Rows are points. A path goes straight from each point to the next, and from the last back to the first. The post is the endless flat space through its rows: a point in 2 columns, a line in 3, a plane in 4, and so on, so that a path can go around it. How many times does the path go around the post? Going back the other way cancels.
In the rows, 128 means zero.

Post, 2 rows:
[156 137 86]
[126 135 157]
Path (8 x 3):
[128 95 72]
[96 161 98]
[101 169 120]
[97 124 86]
[139 93 112]
[205 124 111]
[184 154 159]
[150 98 147]
Times around: 0

Post:
[134 142 128 136 188 137 86 77]
[148 153 134 161 132 154 180 219]
[124 117 146 45 146 133 117 119]
[122 138 107 115 184 107 75 130]
[150 114 88 58 98 167 166 162]
[140 136 120 110 115 106 158 144]
[150 147 132 139 62 173 134 201]
Path:
[86 142 169 125 144 151 143 149]
[129 87 94 64 138 165 152 130]
[167 125 118 144 172 174 137 191]
[178 154 83 122 149 134 148 130]
[145 182 113 101 130 184 170 176]
[116 160 119 128 149 132 133 145]
[158 149 115 108 132 152 181 177]
[169 159 120 111 145 123 149 156]
[116 156 101 71 110 136 174 180]
Times around: 1

Post, 13 rows:
[120 153 135 132 102 74 97 165 117 65 152 202 101 118]
[128 151 156 111 137 80 59 98 126 93 209 182 129 132]
[117 151 136 189 155 144 118 185 116 146 136 72 181 114]
[121 148 195 101 175 86 102 155 133 108 186 236 88 132]
[105 153 83 201 183 149 121 130 75 156 117 100 128 139]
[100 160 109 180 148 139 160 129 122 156 102 124 204 162]
[137 135 146 58 147 87 81 144 151 131 107 129 105 155]
[137 124 163 41 167 65 143 103 142 90 128 127 106 80]
[121 158 162 139 145 33 96 132 195 97 188 189 68 126]
[115 151 69 155 138 164 135 149 136 195 135 120 162 98]
[113 154 55 145 166 107 157 184 100 170 155 86 189 150]
[125 145 122 159 106 145 165 145 108 150 168 101 124 166]
[154 140 118 78 188 144 128 133 174 64 134 125 118 136]
Path:
[77 141 176 165 124 104 102 170 113 132 145 77 159 100]
[116 120 142 137 141 104 99 176 135 133 104 131 99 148]
[134 132 118 145 137 117 142 125 160 133 121 153 132 132]
[151 146 174 121 174 98 140 124 103 142 197 126 102 144]
[119 186 106 132 133 119 119 137 150 85 145 140 159 115]
[91 156 123 142 114 80 127 156 100 115 173 139 115 135]
[102 127 155 121 151 123 135 141 145 137 156 143 126 150]
[77 130 131 158 130 124 145 171 183 116 140 142 113 167]
Times around: 1

Post, 17 rows:
[141 153 80 148 82 125 124 152 153 116 154 142 88 55 81 139 98 141]
[116 141 89 137 124 75 171 126 100 187 207 106 56 164 144 158 120 180]
[150 124 107 132 182 179 62 70 138 81 180 153 91 90 150 163 116 102]
[154 134 146 147 184 154 123 100 100 150 105 95 90 127 107 165 167 62]
[147 128 165 47 121 136 140 132 112 67 142 88 109 144 152 93 192 82]
[151 154 140 93 91 87 185 143 147 182 192 75 154 111 86 102 193 64]
[155 147 137 124 52 84 130 76 147 96 145 115 142 103 154 96 134 97]
[145 143 109 108 99 170 183 122 69 105 101 154 136 144 111 198 86 197]
[150 104 157 157 119 120 68 177 119 136 120 86 174 149 141 116 167 140]
[146 129 187 94 174 99 137 104 164 115 98 118 110 153 129 192 80 130]
[128 165 86 163 104 116 135 168 93 130 192 147 140 125 133 99 152 68]
[150 114 181 107 123 171 145 121 120 129 147 64 74 95 194 163 105 133]
[142 141 187 65 84 74 118 110 103 121 110 167 150 76 122 93 108 195]
[131 157 108 145 180 131 161 110 150 197 104 108 144 85 111 83 147 140]
[161 156 108 58 136 74 121 113 157 157 141 62 105 69 111 149 111 61]
[143 116 141 127 139 143 66 147 163 182 98 162 115 160 151 121 127 161]
[158 139 179 151 150 148 88 86 68 164 164 60 116 145 124 54 94 136]
Path, 8 rows:
[136 124 97 100 105 94 159 132 168 125 178 117 128 106 161 129 117 96]
[161 130 147 136 123 104 138 111 114 167 190 114 125 108 132 99 129 115]
[141 133 140 94 138 89 116 165 112 89 115 124 98 145 170 121 191 126]
[180 166 111 123 170 153 99 137 155 164 143 105 93 116 144 131 122 149]
[183 158 146 103 149 109 118 100 115 144 129 130 145 132 109 163 119 157]
[168 180 126 96 89 178 84 135 125 122 188 80 65 104 150 144 116 107]
[113 147 153 125 132 143 118 127 143 151 147 147 121 117 143 149 176 120]
[101 120 114 127 104 105 109 161 144 144 146 94 148 130 136 109 119 106]
Times around: 1

Post, 17 rows:
[98 95 139 155 61 151 133 142 153 165 126 76 88 108 75 100 149 95]
[232 135 85 155 157 178 121 68 133 136 82 74 79 126 131 166 66 91]
[141 110 107 120 112 127 69 135 169 170 122 100 96 131 88 129 206 112]
[76 116 99 100 111 139 149 172 126 140 90 164 133 161 167 82 151 147]
[134 168 155 139 97 136 88 144 159 174 137 127 90 111 122 162 111 81]
[86 109 102 126 86 100 101 130 72 127 141 143 142 144 138 128 136 111]
[210 115 113 158 119 216 85 35 156 98 122 126 87 161 137 171 86 120]
[154 151 91 209 154 198 62 70 149 122 121 94 108 141 179 128 79 76]
[104 129 132 114 86 165 111 197 166 125 165 64 96 79 95 155 173 74]
[85 91 141 103 139 105 146 110 137 150 135 146 171 104 171 88 155 124]
[100 122 123 141 116 156 124 118 125 146 77 148 207 128 104 125 134 132]
[112 125 150 147 153 141 157 114 99 139 135 129 162 215 155 118 134 99]
[72 113 148 112 166 120 127 149 102 100 117 154 127 146 100 73 135 123]
[129 144 104 168 152 142 168 94 110 100 138 190 136 132 149 92 170 108]
[112 120 124 142 150 147 143 106 93 160 143 135 127 134 127 124 141 198]
[185 118 74 153 179 238 88 59 109 155 140 138 86 134 131 135 63 39]
[151 128 56 174 137 164 117 72 178 140 147 120 96 149 112 168 62 104]
Path, 26 rows:
[109 116 102 189 95 157 156 106 141 141 102 107 123 113 136 137 132 125]
[97 169 158 173 85 154 127 122 145 182 126 124 58 160 171 130 143 141]
[155 137 77 119 126 162 142 80 57 140 137 116 80 126 148 107 127 95]
[126 184 136 183 139 174 101 89 175 140 105 139 156 130 131 129 107 92]
[115 102 141 108 139 119 59 72 145 180 152 157 133 98 151 128 166 118]
[118 130 121 128 136 81 98 138 149 143 114 134 70 118 105 140 118 105]
[144 84 148 168 129 162 75 114 130 147 110 91 144 135 144 150 64 89]
[127 110 46 144 151 172 119 155 148 156 147 115 93 139 134 128 139 85]
[81 83 132 139 59 94 113 131 155 152 101 127 58 133 129 90 147 112]
[147 144 124 161 155 179 147 72 96 128 154 115 105 66 152 162 159 149]
[110 139 74 109 171 181 112 108 138 136 91 88 83 133 119 93 129 95]
[121 113 131 129 139 173 103 63 140 197 134 147 130 174 172 73 125 106]
[112 145 123 153 124 117 137 90 104 114 169 91 124 164 117 170 127 114]
[97 157 147 155 117 163 121 123 147 149 167 158 79 162 132 176 109 82]
[146 123 111 125 117 213 72 128 150 141 125 143 145 142 149 176 127 75]
[93 103 111 147 77 202 124 161 152 122 132 198 169 139 118 100 97 76]
[157 134 118 113 118 169 110 151 157 81 126 122 112 157 136 96 135 85]
[161 81 120 109 116 119 79 131 108 149 105 157 185 161 140 159 95 130]
[116 109 105 163 141 189 90 127 149 109 116 168 80 118 169 130 123 150]
[69 111 95 125 158 127 96 111 156 150 142 129 111 107 137 124 168 100]
[62 87 43 179 117 151 71 132 141 151 33 110 98 133 145 89 84 111]
[144 90 145 163 155 150 136 163 139 140 152 102 59 103 94 91 126 106]
[140 113 114 146 123 172 177 126 129 124 122 107 134 118 135 140 19 147]
[100 98 113 190 79 100 158 59 117 129 125 122 140 86 119 70 77 73]
[138 126 130 155 141 126 117 107 67 141 138 122 133 169 87 121 116 86]
[156 97 141 137 80 208 98 121 159 154 130 126 106 113 88 159 160 141]
Times around: 0

Post, 17 rows:
[136 128 136 154 145 87 128 94 136 157 152 106 137 119 162 114 156 182]
[142 144 102 90 137 139 101 109 75 133 114 134 131 136 144 115 139 134]
[105 117 105 152 136 102 122 110 131 126 78 127 148 105 136 127 91 107]
[84 126 107 131 124 113 158 187 98 123 96 149 148 96 81 137 122 124]
[93 106 166 106 104 169 110 94 249 132 138 136 99 130 139 172 62 178]
[144 108 149 136 157 119 137 137 110 154 118 112 122 128 140 121 108 135]
[144 98 107 155 119 120 139 118 108 129 109 171 134 123 152 116 121 111]
[149 116 156 139 101 163 144 97 116 121 98 132 138 112 138 83 142 118]
[133 112 126 154 135 129 77 142 94 121 160 116 125 113 103 102 80 125]
[152 126 96 159 143 139 135 105 163 93 103 136 108 118 154 94 125 145]
[124 144 103 130 133 99 127 110 147 130 138 138 140 100 148 82 108 102]
[107 123 121 115 154 121 139 86 130 100 119 152 75 132 88 96 151 118]
[127 105 109 146 139 115 114 108 127 137 92 176 152 73 145 37 103 128]
[98 130 127 120 155 147 123 138 150 118 127 151 104 176 61 80 176 109]
[121 151 91 115 177 150 146 93 107 104 133 167 152 162 79 132 117 128]
[126 137 125 112 168 110 93 103 110 110 132 153 141 104 176 123 140 116]
[146 133 158 128 136 78 124 125 120 116 116 112 126 163 166 139 110 183]
Path, 23 rows:
[107 125 112 103 160 111 116 94 112 103 117 139 124 119 105 93 105 145]
[133 122 134 122 134 114 115 123 162 139 161 130 134 105 106 76 150 127]
[166 123 124 146 153 85 157 99 96 160 83 183 154 141 161 114 134 143]
[135 115 116 136 158 113 121 108 124 163 104 143 97 134 142 103 102 161]
[108 106 133 158 146 88 137 87 108 91 119 151 109 90 153 103 123 80]
[101 133 126 108 139 125 102 74 111 120 147 149 102 119 106 123 91 143]
[141 118 128 148 128 138 123 136 126 150 112 152 98 111 148 167 96 114]
[163 137 137 134 120 120 129 128 137 147 126 135 138 146 126 112 128 149]
[149 151 108 133 130 157 113 93 75 153 146 140 141 147 131 144 89 150]
[99 95 162 126 145 120 156 98 153 156 110 135 95 122 169 100 126 129]
[78 95 101 132 131 140 132 96 160 124 111 127 118 110 140 124 138 124]
[140 129 122 125 178 91 88 128 150 113 157 123 121 126 148 114 106 165]
[120 127 121 99 163 114 99 100 147 127 167 132 172 56 166 121 124 99]
[144 113 131 93 120 140 116 90 87 101 125 100 98 137 133 81 92 148]
[122 140 89 126 160 129 95 102 148 98 121 162 99 129 165 106 133 152]
[123 161 138 148 107 105 128 115 131 127 70 127 134 130 129 92 140 127]
[107 127 106 137 159 139 103 97 112 141 115 138 104 108 105 133 98 110]
[117 132 118 166 146 126 143 138 91 99 105 142 170 125 137 104 119 100]
[93 106 113 144 162 135 169 77 130 81 110 124 99 131 75 112 153 125]
[150 134 120 120 166 118 98 119 114 112 142 143 148 148 135 97 131 111]
[153 138 127 135 166 115 128 113 143 124 122 128 97 166 97 139 119 155]
[124 139 85 131 129 116 132 98 115 121 95 150 122 140 150 145 120 116]
[110 137 122 136 135 134 135 114 127 69 93 166 144 139 96 72 115 146]
Times around: 2

Post, 17 rows:
[145 140 136 173 137 150 146 121 172 75 157 172 135 147 111 128 124 113]
[162 158 130 66 164 89 105 123 122 166 79 142 108 163 119 146 145 138]
[130 85 171 142 150 133 109 149 149 141 106 139 142 138 123 133 105 83]
[175 163 150 11 137 71 71 143 123 173 185 123 84 134 114 151 175 128]
[120 89 145 120 103 123 96 122 155 173 99 159 127 163 107 166 124 125]
[122 100 147 126 140 136 113 138 130 113 126 96 118 166 125 173 126 121]
[154 149 113 129 114 128 106 82 109 85 164 146 150 80 175 167 122 144]
[144 150 145 159 129 127 157 99 147 126 126 137 153 153 118 91 133 145]
[106 126 134 166 137 148 121 136 172 160 104 135 151 175 173 150 89 110]
[151 113 117 86 161 100 126 146 165 147 113 109 113 157 106 142 109 151]
[167 117 138 169 140 160 131 127 133 84 156 156 178 85 176 180 157 164]
[145 141 119 30 118 118 140 101 89 156 196 153 122 103 141 182 175 129]
[113 104 149 103 137 134 114 118 136 156 98 146 84 172 156 123 109 149]
[138 142 152 191 106 108 163 145 135 95 153 152 125 120 128 157 123 147]
[88 122 124 157 139 166 89 169 151 162 77 127 132 166 117 129 109 129]
[153 104 115 193 123 131 138 143 117 73 160 168 165 151 124 125 117 142]
[182 119 97 68 142 97 126 119 109 118 169 127 103 92 150 149 211 122]
Path:
[133 126 153 160 91 125 99 146 98 126 82 126 172 114 161 173 97 125]
[94 128 218 210 63 145 141 152 125 167 145 163 118 166 161 149 111 71]
[100 127 142 152 111 149 143 127 172 170 135 131 67 131 121 125 121 65]
[81 135 127 163 101 89 159 134 96 156 182 107 156 146 121 173 90 170]
[128 118 143 71 138 120 97 82 117 167 149 152 171 154 206 164 140 128]
[137 81 122 148 151 124 151 190 111 81 113 127 103 163 149 113 158 146]
[140 124 179 71 93 139 87 131 74 155 148 119 137 164 162 204 111 127]
[105 118 152 191 128 149 114 184 125 158 62 118 60 133 143 137 112 136]
[164 152 94 182 196 135 172 122 120 166 60 142 166 181 145 116 150 149]
[141 138 178 138 144 98 115 118 174 136 140 197 91 116 161 156 126 140]
[128 168 144 162 167 165 116 150 149 102 144 162 157 92 216 147 104 128]
[95 131 199 59 121 112 66 122 124 151 109 80 78 185 154 190 125 180]
[131 197 129 172 133 101 123 126 162 151 84 153 126 126 191 142 112 221]
[143 103 124 169 103 130 148 134 147 77 166 145 147 103 131 140 144 149]
[181 119 129 160 156 122 176 127 140 116 73 158 173 117 149 112 131 110]
[179 94 139 103 128 136 75 129 92 133 142 116 142 96 161 150 158 143]
[92 141 155 134 87 126 93 94 109 137 123 152 90 146 93 170 109 80]
[110 178 109 159 145 145 184 117 107 79 168 112 124 119 142 121 147 128]
[169 147 156 124 193 123 166 133 158 42 115 136 110 134 96 159 119 177]
[135 145 173 81 83 117 154 24 179 162 153 159 145 115 231 146 88 139]
[188 114 100 136 91 80 124 117 101 75 192 136 142 168 96 135 137 62]
[115 55 157 159 98 180 85 177 155 143 197 178 105 181 105 173 102 80]
[118 36 134 137 140 157 132 192 133 141 196 168 134 89 95 147 171 64]
[92 130 105 119 163 123 181 127 122 175 154 132 116 142 149 147 143 114]
[124 129 121 109 142 144 143 67 93 129 125 115 108 212 199 202 88 175]
[134 119 145 139 135 187 145 114 147 132 176 173 132 159 151 115 118 81]
[216 121 118 135 213 101 119 110 111 50 112 70 146 125 90 130 138 170]
[89 135 131 172 158 145 85 154 166 128 87 120 137 140 117 148 138 113]
[145 158 128 90 168 61 129 72 145 132 24 135 121 93 158 154 120 119]
Times around: 4

Post (17 x 18):
[155 129 159 87 154 95 140 110 141 140 117 91 173 122 108 136 163 64]
[148 104 169 122 146 164 166 164 101 103 125 157 188 133 129 121 40 157]
[144 105 74 156 47 172 81 54 120 134 184 119 126 102 134 121 180 173]
[106 95 104 184 142 150 60 162 131 114 97 122 161 105 158 180 156 87]
[107 105 124 167 86 154 78 107 131 64 100 117 156 61 123 78 117 106]
[115 154 198 97 133 105 126 106 135 115 99 131 144 142 152 154 131 121]
[123 130 88 185 86 129 50 137 154 120 187 164 142 95 132 71 111 138]
[119 132 47 143 33 115 92 122 88 148 142 113 102 83 110 88 113 147]
[95 118 131 143 150 122 188 128 123 135 118 92 182 134 178 102 84 175]
[144 152 169 128 149 65 129 113 160 102 111 72 157 100 96 199 150 116]
[155 142 96 155 110 168 76 117 176 152 97 102 101 81 135 138 121 98]
[108 171 85 169 50 195 107 114 90 164 185 110 129 52 113 97 165 137]
[151 155 144 94 192 108 159 105 129 71 150 90 145 103 189 196 140 95]
[130 129 166 124 225 103 143 73 91 139 117 115 171 89 147 183 101 115]
[135 90 94 143 119 146 103 170 143 121 105 152 128 58 122 90 160 162]
[121 108 88 211 72 147 140 126 135 118 129 187 132 94 133 79 118 110]
[136 134 136 183 204 151 89 120 129 79 100 114 136 145 121 128 148 109]
Path (10 x 18):
[128 160 112 149 104 118 147 169 135 50 111 151 167 162 165 90 137 137]
[116 122 153 196 110 156 176 134 131 149 98 135 181 133 161 100 156 132]
[154 122 167 112 86 149 122 114 107 111 125 78 134 77 97 101 121 152]
[96 89 104 161 113 112 106 96 80 139 127 114 145 125 130 118 138 125]
[115 101 93 147 153 164 107 133 119 58 119 132 123 65 127 105 108 116]
[124 150 50 150 91 132 114 82 142 137 135 92 123 94 144 154 150 67]
[112 98 90 144 122 140 152 127 126 135 90 149 192 139 140 103 126 145]
[116 135 102 150 121 111 145 140 179 118 109 117 139 134 119 84 75 83]
[110 98 113 112 116 130 70 134 166 101 129 129 120 92 127 132 140 98]
[149 131 96 167 199 156 120 98 131 102 176 142 176 63 110 153 125 127]
Times around: 1

Post, 17 rows:
[142 155 97 149 111 154 105 67 67 172 95 137 75 125 163 129 159 105]
[147 81 98 139 78 142 110 134 162 99 137 136 115 117 134 137 169 94]
[134 149 112 138 159 210 128 132 158 120 131 159 116 168 160 112 150 72]
[112 214 120 161 142 158 119 197 157 156 166 115 129 100 163 133 91 84]
[164 91 137 126 29 152 156 121 128 159 130 126 102 125 151 157 114 100]
[137 132 121 146 102 130 136 139 99 145 129 203 113 159 160 105 104 125]
[86 104 159 180 116 128 175 165 140 172 74 102 121 161 132 131 143 116]
[103 114 166 142 107 167 141 164 135 114 166 108 101 132 120 132 150 147]
[161 134 84 113 114 150 141 163 121 112 149 152 127 121 138 129 98 104]
[135 106 152 213 91 168 141 120 158 136 171 91 93 134 109 137 144 133]
[98 145 111 143 148 138 148 160 178 94 90 157 129 91 144 158 138 119]
[174 150 126 143 109 134 126 128 130 101 169 99 97 133 152 196 144 131]
[140 102 139 174 128 92 155 117 149 151 82 133 72 147 137 73 143 147]
[146 107 135 180 133 81 148 133 175 126 150 107 73 131 111 136 139 92]
[164 155 172 140 141 101 88 128 123 144 145 140 155 93 135 140 94 138]
[143 113 129 135 129 87 151 110 193 134 160 160 149 164 91 134 181 167]
[97 138 170 174 122 140 165 141 144 121 163 101 158 116 145 135 159 135]
Path:
[140 136 133 158 119 92 174 116 153 105 123 105 118 173 119 188 156 115]
[74 142 142 172 93 136 136 107 113 174 100 133 111 143 144 179 148 136]
[98 82 159 132 122 155 137 126 128 80 153 102 83 121 163 133 184 127]
[187 142 180 144 107 115 157 118 110 169 155 139 97 86 86 170 87 188]
[91 190 105 128 172 128 83 206 146 77 132 176 98 121 153 103 157 114]
[148 150 101 132 106 154 169 118 157 114 85 117 102 168 172 137 141 88]
[126 136 142 157 92 174 149 161 116 150 110 72 74 132 94 169 118 179]
[137 151 90 118 84 108 166 157 179 111 114 174 140 114 169 135 161 161]
[118 98 135 187 120 135 116 100 159 141 79 130 121 69 130 163 144 79]
[141 138 100 121 131 81 98 127 175 133 105 139 132 148 143 202 139 135]
[82 172 136 198 167 170 145 129 221 146 107 89 58 153 132 139 111 100]
[104 79 150 121 107 111 133 132 93 133 171 76 90 155 182 111 193 74]
[140 165 116 129 134 92 87 183 150 136 149 169 55 172 155 148 155 142]
[138 120 147 54 45 71 109 152 141 120 132 205 109 74 129 180 115 135]
[123 214 105 171 106 102 115 142 81 145 181 104 44 170 180 160 152 143]
[153 156 117 106 145 98 145 171 145 121 160 90 90 149 191 111 130 112]
[160 141 110 199 203 109 129 97 184 157 111 174 121 155 111 161 142 101]
[164 96 206 216 98 164 183 112 175 156 150 127 82 119 77 156 120 145]
[121 190 93 107 154 95 118 176 138 157 166 178 125 173 136 98 125 92]
[160 80 156 157 119 116 152 116 202 164 121 118 67 155 85 105 108 126]
[120 158 189 150 64 157 131 96 71 163 167 97 119 93 169 145 120 102]
[174 105 103 195 100 152 126 104 152 104 134 57 72 79 99 138 158 124]
[113 138 192 187 117 176 170 97 143 114 137 153 42 125 158 134 110 110]
[154 81 159 129 130 110 73 127 161 110 136 111 61 136 131 150 100 88]
[114 143 117 125 100 157 182 136 55 112 107 87 120 134 161 187 109 93]
[164 107 120 141 65 117 73 158 122 154 156 210 116 98 69 170 100 76]
Times around: 2
